Each row is a point. Each table stands for the endless flat space through its points: a line for two points, a plane for three, and so on. Write the one point that lies in both, or say that there is none.
In the rows, zero is written as 128.

First (2 x 4):
[[132 134 144 158]
 [162 164 174 146]]
Second (3 x 4):
[[115 147 187 118]
 [133 165 173 134]
 [136 123 166 145]]
They share: [147 149 159 152]

First:
[[138 160 116 109 125 128 134 103]
 [100 149  86 116 106 108 120 113]
 [102 175 116 110 126 104 134 151]
 [122 139  96  69 119 171 165 162]]
Second, 4 rows:
[[100 156  76  72  71 110 135 152]
 [120 123  95  66  93 138 130 121]
 [106 147  91  90 111 130 134 139]
 [118 121 105  90 133 158 122 112]]
They share: no point

First, 3 rows:
[[143 101 142  84 151 133 150 106 128 159 142]
 [102 107 103 131 141 141 164 145 108 125 157]
 [ 77 119  82 162 133 139 174 172  98 105 178]]
Second, 5 rows:
[[ 82  98  95  95 168 183 180 134 115 145 136]
 [120  92 137 126 108  88 163 117 110 115 181]
 [124 103 106 128 138 114 153 128 115 122 165]
 [126 149 145 161 117 113 149 175 105 134 186]
 [102 128 112 137 155 151 161 158 104 139 164]]
They share: [110 110 112 123 142 136 162 139 113 132 160]

First (5 x 18):
[[143 130  65 176 100 141 189 153 112 121 146 174 148 138 127 112  99 142]
 [146 111  65 168 102 148 165 147  99 129 137 172 159 128 121 107  94 127]
 [181  74 102 169  67 110 133 132 135 148  95 166 143 143 152 106 156  96]
 [163  98 107 191  90 112 144 136 136 121 102 173 134 152 143 111 134 121]
 [156 113  47 117  76 147 174 164 105 177 139 149 179 102 141 102 101 106]]
Second (4 x 18):
[[167 107 105 161 100 144 142 157 114 172 109 171 171 101 177  92 129  96]
 [129 118  79 159  72 105 162 142 131 127  79 142 165 118 114  93  71 128]
 [147 145  93 165 104 121 140 150 124 141 107 146 147 130 160 120 108 146]
 [143 141  89 165  96 118 146 147 124 138 101 145 151 127 151 114 101 144]]
They share: [148 118  98 155 101 120 139 157 132 145 100 152 157 122 147 107  98 118]

First (2 x 24):
[[117 145 108  98 127 112 139  89  97 160  88 103 163 127 115 129 131 125
  126 139 113 153 154  95]
 [127 161 110  92 117 120 135  79  91 170  72  91 171 117 131 137 143 109
  130 151 115 159 142  95]]
Second, 3 rows:
[[ 76 129 121 101 140 109 162 115 123 173  73 111 151 143  90 115 115 116
  152 118  77 138 187  85]
 [126 137 100  98 132 105 131  85  92 146 106 107 161 126 114 130 129 140
  112 140 126 152 149  99]
 [ 94 161 128 128 108 132 168 112 103 182  75 121 165 153  95 110 119 121
  148 115  91 168 178  89]]
They share: [112 137 107 101 132 108 141  94 100 155  96 109 159 132 107 125 125 133
 124 133 112 150 160  95]

First, 4 rows:
[[131 133 146 166 142 158 124 115 122 141 168 179 122  85 154 125 151 105
  102 139 124 123  99  85]
 [ 89 121 147 138 121 139  99  93  98  97  88 119 128  89 150  66 105 109
   75  70  93  94  97 111]
 [145 159 142 124 160 168  92 137 130 141 114 177 164 113 126  97 115 111
  122 107  94 151 129 135]
 [ 96 146 167 155 139 158  88  97  99 125 107 139 125  92 126  74 107  95
  100  84  83 121 110 117]]
Second:
[[118 110 123 120 116 132  68 136 115 119 120 173 139  85 150 128 131 103
   64 124 115 137 102 129]
 [118 146 152 112 137 149  78 133  85 126  92 173 173  72 182 109 148 121
   71 129  87 136  68 163]
 [125 101 114 146 124 142 105 113 141 115 145 156 113 116 127 109 103 101
   96  93 134 111 138  73]
 [131 188 176 153 181 144 151  98 111 137  96 147 168  61 144  69 159 131
  106 116  76 113  71 137]
 [128 117 133 144 158 144 103  79  91 128 114 170 150 128 161 106  92 129
  102  81 128  81 113  91]
 [128 141 162 172 187  99 123  68  95 151 102 178 158  97 117  99 123 131
   91 114 132  86  83  93]]
They share: [124 132 138 137 138 151 109 117 119 121 121 157 141  96 150  97 125 113
  95 105 108 118 106 109]

First, 4 rows:
[[105 119 162  72  90 131 160 141 150 119 124 146 111 116 123 142 179 139
  152 112 123  69 100  98]
 [111 112 165  74  74 122 161 146 160 118 121 155 108 110 111 135 189 151
  165 114 125  72  88 106]
 [138 114 122  98 141 149 152  97 161 130  85 136 175 121  88 161 135 148
  169 123 120 135 102 144]
 [113  80 151 144 104 146 123 114 128 142  73 119 162 146  89 181 135 155
  145 178 153 146  96 150]]
Second:
[[123 131 132  90 106 127 153  90 174 138  61 112 125 147  88 166 171 148
  157 124 142  95  70 141]
 [104  98 115  64 108 121 139 130 167 132 119 152 150 130 124 132 180 160
  158 132 120  93  90 139]
 [146 112 193 140 112 173 143 114 137 120 107 136 120 112  68 160 118 152
  144 116 140 121  98 103]]
They share: no point

First, 3 rows:
[[138  83  94 143 147 103 137 132 130 158  95 142 154  96 116 103 112 110
   77 169 102 132 103 132]
 [162 119 118 130 166 113 161 112 143 123 115 123 117 124 103 147 129 145
  109 147 142 153 108 122]
 [138  92 100 139 157 101 143 127 131 144 103 141 141  97 112 120 114 124
   85 168 118 144 102 125]]
Second, 6 rows:
[[178 105  44 135 160 171 224 138 156 103 122  89  82 151 171 162 161 158
   83 198 104 199 121 138]
 [184 128  89 162 155 138 200 135 131 100 130 129  90 139 134 130 123 132
   79 183  97 172 101 115]
 [172  81 128 115 156 113 141 129 165 123  80 139 130 155  81 172 150 116
   70 154 146 147 115 115]
 [154 110 137 126 117  88 128  99 139 140  88 121 142 107  78 132 147 146
  103 149 141 116  97 101]
 [196 102  76 140 162 157 213 155 161  90 120 120  81 166 139 174 155 132
   60 196 111 195 120 127]
 [169 114  56 141 147 152 210 122 146 103 111  89  80 143 159 145 155 159
   89 199  98 183 111 119]]
They share: no point

First:
[[119 120 106 141 135 158 125 152 155 150 119 105 153 124 108 105 117 109
  104 151  95 131 144 111]
 [121 112  88 151 117 169 100 152 168 165 106 109 165 113 100 124  99 115
  108 160 107 141 155 133]
 [115 100  97 139 135 172 103 143 156 156  82 124 192 110 106 121  99 115
  114 187  89 147 140 130]]
Second (2 x 24):
[[115 109 103 139 127 164 119 159 155 162 117 111 152 120 103 116 102 104
  114 149  96 143 144 117]
 [111 102 105 135 123 166 121 167 152 170 122 114 144 120 100 121  93  97
  122 141  95 151 142 116]]
They share: [119 116 101 143 131 162 117 151 158 154 112 108 160 120 106 111 111 111
 106 157  97 135 146 118]

First (6 x 24):
[[143  91 180 123 133 113  51 117 101 126 129  94 104 144 132  85 135  91
  167 101  89 180  89 198]
 [155 113 179 145 139 152  75 121 116 145 127 102  84 158 136 124 126 111
  162 112  94 152  93 179]
 [146 105 144 154 147 121  94 143 132 114 141  85  91 133 130  98 142 110
  145 110  97 146  86 153]
 [113 115 161 118 188 144 109 136 114 123 195 129 143  81 101  41  81  74
  129  62 105 120  54 172]
 [119 113 161 167 149 136 121 128 139 130 149 101 125 116 134 108  78 113
  121 108 108 137  85 159]
 [ 82 129 155 133 142 144 158 128 140  99 143 127 102 100  78 116 104 176
  132  75 133 162 182 147]]
Second:
[[ 96 144 163 187 146 125 114 118 100  69 129  88 146 148 142  84 119 128
  156  38  68 131 133 164]
 [105 118 138 175 165 136 114 139 134  89 155 109 136 125 113  71 118 101
  171  79  99 168 133 177]
 [107 106 146 123 113 143  91 133 143 136 129 117  84  90  72  78 136 153
  131 107  81 125 156 155]
 [128  99 164 141 139 130 143 119 111 105 155  89  95 138 124 140 124 149
  120  89  95 136 105 191]
 [123 117 172 122 130 124 115 110 101 123 167  64 117 129 151 128 135 147
  122  55  98 119 117 175]
 [112 110 144 160 153 138 115 135 134 101 148 110 117 120 104  85 119 117
  155  90  97 158 129 174]]
They share: no point

First:
[[215 137 110 115 100 105 164 144  95 124 161 185  71 193  90 149 129 102
  166  87  84 154 141  91]
 [ 76 176 148  61 162 119  98 150 112 146 128 119 143 124 169  99 142  90
  173 135 156 138 119 140]
 [ 92 183 152  96 159 124 135 158 167 113 110 138 143 127 122  96 111 110
  121 106 163 102 138 163]
 [135 154 148 114 152 119 134 151 112 112 154 124 103 153 136 148 139  71
  148  96 120 122 107 104]
 [164 185 122  95 103 104 197 144 172  79 157 159 136 161 107 161 136  88
  109  69 121 111 154 127]
 [159 181 140 144 148 125 132 136 102 120 100 138  70 163 117 122  68  86
  122 118 132  71 101 145]
 [152 176 128 123 138 124 131 138 126 144  71 177  79 155  87  66  53 140
  134 128 144  90 141 181]]
Second:
[[131 153 153 111 129 105 147 167 124 106 160 139 136 143 116 133 123 130
  160  95 148 122 137 125]
 [145 147 152  97 114 120 149 170 135 105 151 145 124 164 112 120 105 117
  145  85 135 119 150 131]
 [151 125  94 119 122 122 133 154 169 121 107 185  86 166  96  82 111  71
  147 123 101 123 128 105]
 [145 147 116 121 142 116 141 142 139 125 115 161 100 136 112 100 129  97
  157 109 123 131 122 115]]
They share: no point

First (5 x 24):
[[157 126 184 164 114 159  94 165  97 126 160  86 103 152 154  75 111 103
  113  93 152  76 115 145]
 [169 132 199 177  88 189 102 156  94 156 132 113  84 135 128  94 106 122
  137  65 147  83 115 120]
 [131  92 167 139 122 115  84 192  66 110 146  81 126 151 186  60 102  84
  111 135 133  87 139 136]
 [127  86 169 144 109 124  84 180  72 136 120 116 128 122 174  85  96 108
  133 128 107 101 155 120]
 [113  80 122 159 139 142 110 161  81 158 158 147 159  97 140 112  81 151
  113 110  94 108 195 129]]
Second:
[[143 106 146 188 173 141 114 153  66 163 194 159  77 136 196  99 122 164
   78  84 112  48 191 169]
 [108 161 204 166 121 188 148 194  77 197 114 168 120 161 135 108  69 127
  122  93 146  80 156 154]
 [131  87 158 181 152 141  84 134  96 140 158 127 104 103 173  92  93 132
  103 120 128  80 157 142]
 [ 97 114 182 155 119 172 104 159  96 151 118 121 128 111 145 101  65 105
  116 137 164 105 137 115]
 [136 102 191 194 140 148  83 135 117 154 118 136 122 108 142  86  65 120
  137 119 122  87 137 157]]
They share: [135 102 162 161 117 150  96 159  94 149 142 127 128 115 149 101  97 131
 126 103 112  97 155 131]

First, 3 rows:
[[183 107 142 119  98 141 109 138  85 115 125 181 146 112 147 152 106 120
  137 106 100  98  99 148]
 [156 107 130 140 110 165 124 144 100 136 104 166 149 121 123 146 109 123
  110 103 118 110  99 148]
 [145 137 159 133 131 122  94 137  80 114 156 141 173 153 171 128 133 117
  119 114 132  96 109 178]]
Second, 6 rows:
[[144 116 148 170 193 138  98 168 108 138 124 189 153 136 139 149 153 129
  106  88 147  88 146 173]
 [122 132 128 146  94 159 133 141 106 122 142 150 172 117 136 138 110 147
  122 111 127 113  92 154]
 [158 139 127 123  53 144 120 116  63  94 142 120 177 119 148 109  63 101
  143 105  94 122  30 164]
 [134 131 140 121  69 176 159 127  81 124 134 136 178 111 150 127 104 120
  124 118 121 132  80 168]
 [110 133 135 166 135 154 134 156 114 124 152 173 173 106 138 147 135 152
  125  99 141 109 117 167]
 [140 137 125 131  75 166 138 134  91 120 132 136 177 125 144 119  87 139
  125 113 120 114  76 156]]
They share: [148 119 140 140 120 151 114 142  94 130 122 154 159 135 139 138 119 121
 110 107 126 106 103 160]

First:
[[ 99 143 149 130 152 112 100 164 114 108  93 124  68 168 155 160 108  99
  122 145  97 128 103 100]
 [102 104 157 119 123 121 167 160 118  88 118  93 127 122 130 106  98 102
  126 154 152 144  86 183]
 [109 137 159 117 133 121 130 172 123 102 104 115  67 169 142 158 104  86
  141 155 104 161  90 125]
 [ 85 103 126 132 166  79 100 154 144 110  84 144 117 144 176 149 116 136
  113 148 122  86 127  89]
 [107 105 138 147 127 102 146 142 109  76 109  95 126 137 157 125 112 117
  106 132 131 131 114 148]]
Second (5 x 24):
[[104  77  91  73 157  62 125 125 174 117  96 112  78 168 134 130  58 134
  124 152 116 107  98 114]
 [104 133 166 104 165 104 122 150 137  99  95  81  84 164 192 135 120 112
  136 150 153 143 110 151]
 [ 75  84 127 136 129  98 153 125 135 106 118 102  95 117 142 110 114 137
  131 183 116 152 157 124]
 [106 105 126  82 165  82 122 124 159 113  91  83  68 170 168 131  88 128
  134 162 137 129 110 135]
 [ 85 105 145 118 147  97 141 138 139 100 114  91  90 139 166 116 116 126
  133 160 134 152 138 138]]
They share: [ 97 109 143 124 143 101 131 160 133 100 100 121 110 143 154 138 108 114
 125 152 128 124 106 128]
